Each row of a before or after table is a point. The points were changed in one or more steps. Then noise was added and the rows were shuffled. The steps act on columns, c1 being the first. Name the steps. A step turns or swaps two columns, mirrors them in a line or flattens them onto one, adds a multiple of one to another, or multiplies or shifts one. Angles are multiples of 10 degrees, from the lower column toward the higher: turns from -170 to 170, lines from 10 to 170 but not 90. Use the fewest steps. Two steps may share a column if one is a turn and the other turns, adds or multiplies; they go together, in the order done. Otherwise the lowest column goes first.
(in the rows, 128 means zero)

Before (10 x 2):
[[102 161]
 [187  37]
 [ 83 157]
 [ 97  59]
 [145 118]
 [ 91  65]
 [168 141]
 [159 109]
 [117  74]
 [ 80 117]]
After (10 x 2):
[[132  87]
 [192 171]
 [193 163]
 [164 167]
 [114 149]
 [157  82]
 [117 156]
 [124 234]
 [176 115]
 [ 85 140]]
Steps: turn c1 and c2 by 150 degrees

Before (14 x 6):
[[164 138 100 115 147 137]
 [102 151  60  55 120  87]
 [128  96 106  75 204 160]
 [166  87 128  84 182  74]
 [138  71  86  83  75 126]
 [112 113 164 108 187 160]
 [128  96  68 151 144 201]
 [ 72 145  92 129  88  76]
 [132  92 150 133 145 154]
 [ 59  71 146  97  57 202]
 [139  76 144  82 120 133]
 [128 168  59  52 153 115]
 [122 100 106  40 153 170]
 [ 63 135 132  68 197 153]]
After (14 x 6):
[[ 98 155  88 126  63  78]
 [118  76  67 153 143 201]
 [103  34 149  93  30 204]
 [114 162  63  55 105  85]
 [126  67 149 132 148 154]
 [ 34 138 130  69 156 152]
 [151 145  99 116 165 136]
 [142  43 143  81 127 133]
 [133  63 133  83 194  74]
 [116 192  59  51 153 113]
 [ 85 105 166 105 173 163]
 [ 90  76 106  76 194 157]
 [162  35  84  86  87 127]
 [109  86 107  40 150 169]]
Steps: turn c1 and c5 by 30 degrees; multiply c2 by 1.6

Before (9 x 12):
[[163 207 113 102 164 119 156 109 111 152 148 211]
 [174 126 228 106 127  94  31 149  50 161  97 216]
 [ 21  97 127  83 140 184 140 222 149  97 104 134]
 [ 99 187 121 129  27  98  63 118  82 185 141 161]
 [149  84 172 152 104 103 163 135 167 186 144 175]
 [122 200 169  64  82 150  91 145 171 159 196  49]
 [ 83 142 178 120 113  80  98 188 159 127 135 171]
 [ 81  84 129 122  60 148 111 117 190 156 128 201]
 [130 178 137  99 133 181 106  83 101 100  70 120]]
After (9 x 12):
[[ 79  86 128 122 124 147 197 126 189 157 128 203]
 [149  84  80 153 167 101 147 124 168 188 117 174]
 [173 124  35 107  33  95 145 127  47 159 176 214]
 [ 82 142  78 121 100  79 147 129 160 129 130 168]
 [164 208 141 104 150 118  87 127 115 156 105 212]
 [123 199  76  67  99 149 179 130 171 162  68  50]
 [ 19  98 133  82 137 181 114 129 149  99 152 134]
 [132 178 131  96 105 180 127 129 100 101 186 117]
 [ 98 184 134 127  81  97 239 126  81 185 113 160]]
Steps: turn c3 and c11 by 170 degrees; turn c5 and c7 by -100 degrees; multiply c8 by 0

Before (9 x 20):
[[143 115 107 131 114 105  99 150  90  95 101 129 159 129  94 138 127 146
  126 125]
 [119 138 109 119  98  89 113 134 147 106 135 108  68 113 127 157  98 164
   83  95]
 [123 148 133 109 154 114 120 112 147 141 122 113  69 105 138 162 119 117
  123 101]
 [133 144 139 127 144 134 119 113 125 110 156 106  95 110 127 141  89 158
  106  98]
 [126 104  77 155 126 162 127 174  76 119  87 112 131 167  87  97 155  96
  163 152]
 [120 116 130 139 170 163 126  97 144 169 159 130  97 157 121 140 168 111
  131 125]
 [ 99 130  72 128 191 156 118 125 148 147 151 118 136 164 109 163 147 111
  182 163]
 [111 133 143 145 105 106  79 150 117  97 111 100 111 105 107 125 123 163
  121 106]
 [102 142 145 109 160 153 110 127 139 154 143 129  98 150 126 145 120 116
  104 133]]
After (9 x 20):
[[126 103  77 154 125 161 128 174  75 119  86 131 131 167  85  97 210  97
  130 154]
 [111 135 143 145 104 107  76 147 117 100 114 105 110 106 106 123 113 162
  116 107]
 [101 139 144 108 161 151 109 126 142 154 141 118  98 151 125 143 105 116
  123 133]
 [132 143 138 126 143 136 117 113 126 109 156 100  95 112 128 141   9 158
  114  94]
 [120 148 133 107 157 114 120 112 147 143 121 114  69 103 138 164  99 117
  120 102]
 [101 129  72 128 190 157 119 123 147 148 151 142 136 164 109 164 187 116
  138 165]
 [117 118 130 134 172 165 127  96 144 171 158 130  97 158 120 141 248 113
  127 124]
 [118 139 108 117  98  92 114 133 146 104 135  94  67 112 124 160  38 163
  111  93]
 [145 117 109 132 112 105  97 155  89  93 102 129 161 129  96 138 127 145
  129 125]]
Steps: flatten c12 and c19 onto the line at 30 degrees; multiply c17 by 3

Before (14 x 64):
[[133 159 228  95  74 150 246 159 165 218 109  96  88 111 115  54 150 108
  227 143 125 215 105  87 101 124  97 166 181 157 154  64 171 160 185  80
  118  81 177 139 129 110 109 101  75 201 130 121 103 147 171 133 138 165
  154  95 203 129 122 128 168  98 143 220]
 [162 162 175  87  94 172 165 106 126 139  74 112 165 203 175 134 181  73
  248 113 123 139 130  19 101 138 201 216 108 162 107 150  94 170 125 162
  135  81 111 165 227 118 121 116 109 163 137 115 142 173 190  80  74 119
  197 141 124  79 201 145 137 116 104 116]
 [187 178 151 110 179 107 124  48  97 155  62 198  89 150 193 177 154  81
  131 111 151 172 167  46 104 113 163 135  84 199  56 188  59 216  68 205
  141 148  79 147 187 140 136 159 116 126  55  41 140 160 201 115 113  95
  163 160 125  76 182 190 123 126  53  82]
 [131 107 110  65 157 170  98 156 187 172 126 158 122 121 101 122 121 193
  122 141 140 118 123 156 188 136 118 135 139  69 148 199  91 101 154 140
  187 170  21 103  62 209 125  71 176 100  71 157 111  90 182 173 180 240
   77 121 107 115  89 157 155 167  97 107]
 [181 181 134  99 168 120 117  67  79  63  93 166 135 150 192 144 124 126
  143  93 140 164 180  82  46 110 213  98 122 161  90 202  54 185 129 214
  142  82  44 107 180 144  83 154 122 129 109  61 124 182 234  86  81 101
  118 171  95 106 156 165  60 165  76 130]
 [ 91 144 167 108  58 122 199 121 185 214 148  84  83 147  68 124 162  60
  211 172 101 158  98  87  77 167 105 134 190  93 170  83 219 118 234  93
   96 133 140 137 147  99 159 109 141 180  86 154 119  89 126 121 173 216
  130 102 127 143 105 120 135  80 145 204]
 [ 73  89 150  67 150 105 124 156 180 109 182 139 156 117  67 136  95 136
  108 154 140 133  78 118 170 141 151 110 131  95 195 200 111 165 190 108
  180 179  37 132  64 190 217  58 140 116  58 146 105 105 197 213 111 197
   84 140 164 134 133 116 169 154 132  98]
 [201 157 190  82 149 123 172 117  69 168  97 138  71 171 208 170 189 136
  191 118 132 161 113  53  63 115 209 160 139 194 160 125  90 175 120 150
  115 110  83 183 189  89 122 137  99 118 117 111 166 198 173  63  34 121
  163  94 122  93 167 192  88  81 117 101]
 [124  91 156  93 163 129  80 183 197 124 119  98 128  93 109 142  74 163
   95 148 117  71 174 156 130 160 173 113 125 134 121 195  75 151 137 172
  217 169  69 128 105 182 196  82 187 106  54 159 187 116 195 201 139 202
   88 110 150 146 111 114 134 143  74 139]
 [133  87 113  80 139  88 117 109 144  73 133 210 149  88 136 132 129 168
  104 171 168 102 141 156 185 113 223 134  81  71 151 154  84 108 125 143
  192 121  94 101 107 175 186  70 234  94 129  64 194 158 154 191  97 137
  122 184  94 151 167 174 141 106  54  83]
 [144 183 246 128  68 127 199 162 150 176 194  82  90 168 114 115 148 125
  229 158 134 169  97 128  93 191  85 183 210 142 117  86 183 125 202  42
   80 135 147 153 142 112 141 128 101 227 155 147 102 125 152 113 197 141
  148  93 137  74 157 101 170  39 187 192]
 [103 125  75  95 156  70 110 151 197 151 120 126 130  94 104 142  56 202
  109 102 103  99 114 139 176 120 194 102  99  76 154 158 122  88 109 132
  159 182   7 122  90 167 193  33 212 135 110 133 147  93 219 205 146 149
  126 128 145 149 125 123 139 182 100  93]
 [183 165 162 117  56 161 192 125 139 160 100 127  76 121  56 152 148 129
  222 151 135 200  82  97  70 132 135 214 206 149 152 130 132 139 166 102
  127 132 121 162 134  77 163 149 130 236 107 162  98 150 145 110 119 173
  162 160 171 132 159 129 170  65 138 213]
 [113  66 130  92 144 100 158 216 162 195 174 111 132 129  73  88  91 159
  155 160 107 135 136 170 144 160 126  60 149  64 183 164 103 114 153  97
  151 146  72  95 102 140 178 127 230 128  32 168 130 143 199 184 226 208
  109 172 152 130 122 106 185 186 134 106]]
After (14 x 64):
[[105 124  74  96 157  71 110 150 195 151 119 127 129  94 104 140  57 201
  109 103  74  98 113 139 121 119 194 102 100 128 152 157 123  88 109 131
  161 183   8 122  91 166 193  34 210 134 110 132 149 125 220 206 145 149
  125 129 144 148 123 124 140 182 100  91]
 [144 185 245 128  70 126 197 162 150 177 192  82  88 167 113 115 147 125
  228 158 165 170  96 129 122 191  85 182 210 133 117  84 183 125 203  42
   81 136 146 154 142 112 143 128 101 227 156 147 102 118 152 115 198 141
  150  93 136  75 157 101 170  39 187 192]
 [161 163 176  88  92 173 163 105 125 139  74 111 166 202 174 135 181  74
  248 113 151 140 131  18 116 139 201 216 107 116 109 150  96 170 125 161
  134  81 111 164 227 118 121 117 111 163 138 116 142 148 190  80  75 119
  197 141 124  79 199 147 137 116 105 116]
 [ 72  88 150  67 150 105 124 155 179 108 181 139 157 117  64 136  96 137
  108 155  95 133  80 120 151 142 151 110 133 128 195 198 111 164 191 109
  180 179  35 133  64 188 219  57 141 117  58 148 105 125 197 214 111 198
   83 140 163 134 131 115 168 153 132  98]
 [113  65 131  93 144 103 159 217 162 195 174 110 130 129  73  89  90 159
  155 160 104 133 134 170 114 159 127  60 149 106 185 162 103 115 153  96
  151 146  72  97 102 139 179 127 233 127  31 168 130 168 199 184 226 207
  108 173 151 130 122 105 187 185 135 106]
 [181 182 134  99 169 121 120  67  80  65  92 167 134 148 193 143 125 125
  143  92 209 164 181  81 111 109 213  98 124 111  91 202  53 183 128 213
  141  81  44 108 179 144  84 153 121 130 110  61 123 153 235  87  79 101
  118 170  96 104 154 165  60 166  76 130]
 [181 166 163 118  55 159 192 125 141 162 101 125  75 121  55 151 146 130
  222 151 184 199  81  96 114 131 136 213 205 125 152 129 133 140 164 103
  127 131 121 161 133  76 163 149 129 236 108 162  96 135 145 109 120 172
  163 159 170 133 161 128 170  66 139 214]
 [185 175 151 109 177 105 124  47  96 155  61 198  90 152 192 176 154  80
  132 113 159 172 167  46 143 114 164 134  83 131  57 189  57 217  67 204
  141 149  79 146 186 141 136 160 117 126  56  42 139 123 201 114 113  95
  163 160 125  75 182 190 124 128  53  83]
 [132  87 113  79 138  88 116 109 145  71 134 210 148  87 134 131 129 169
  103 171  89 102 140 157 185 114 222 135  83  99 151 153  84 107 125 144
  190 118  94 101 105 174 188  70 235  93 127  64 194 176 155 192  97 137
  122 185  93 151 166 175 141 104  55  82]
 [ 90 145 166 107  57 121 199 121 185 215 148  84  82 149  69 126 163  58
  211 172 166 159  98  87  86 167 105 135 189 136 172  84 220 119 235  94
   96 133 141 137 147 100 160 109 141 180  86 154 118 113 125 119 173 216
  131 104 125 142 105 120 134  79 147 204]
 [132 159 227  95  73 150 248 156 164 217 110  96  89 110 115  55 149 108
  227 143 153 216 105  88 117 122  98 167 181 128 156  62 170 158 184  80
  118  83 177 139 130 109 110 101  77 200 130 122 103 130 171 134 138 167
  154  93 202 128 121 127 167  98 144 220]
 [131 106 112  64 160 172  96 156 186 170 126 156 122 121 102 122 119 195
  122 140  78 118 122 157 160 136 118 134 139 130 149 199  91 100 154 139
  188 169  22 103  62 207 125  70 176  97  71 159 111 126 183 174 182 239
   78 120 107 115  87 158 155 169  96 106]
 [125  91 157  93 162 129  80 183 196 125 118  99 128  92 109 141  75 164
   93 148 123  73 173 156 119 161 173 113 126 137 120 196  75 151 135 173
  219 168  69 128 105 182 197  80 187 106  54 161 187 117 196 201 139 201
   89 112 151 147 112 115 134 143  74 139]
 [202 158 190  81 151 125 172 117  70 169  96 138  71 171 206 169 189 137
  192 118 189 162 113  53 109 115 209 161 139 115 159 125  89 175 120 151
  114 108  83 182 189  91 121 138  99 118 117 110 168 151 174  64  34 122
  161  95 123  94 166 193  88  81 116  99]]
Steps: turn c21 and c25 by 70 degrees; flatten c30 and c50 onto the line at 120 degrees
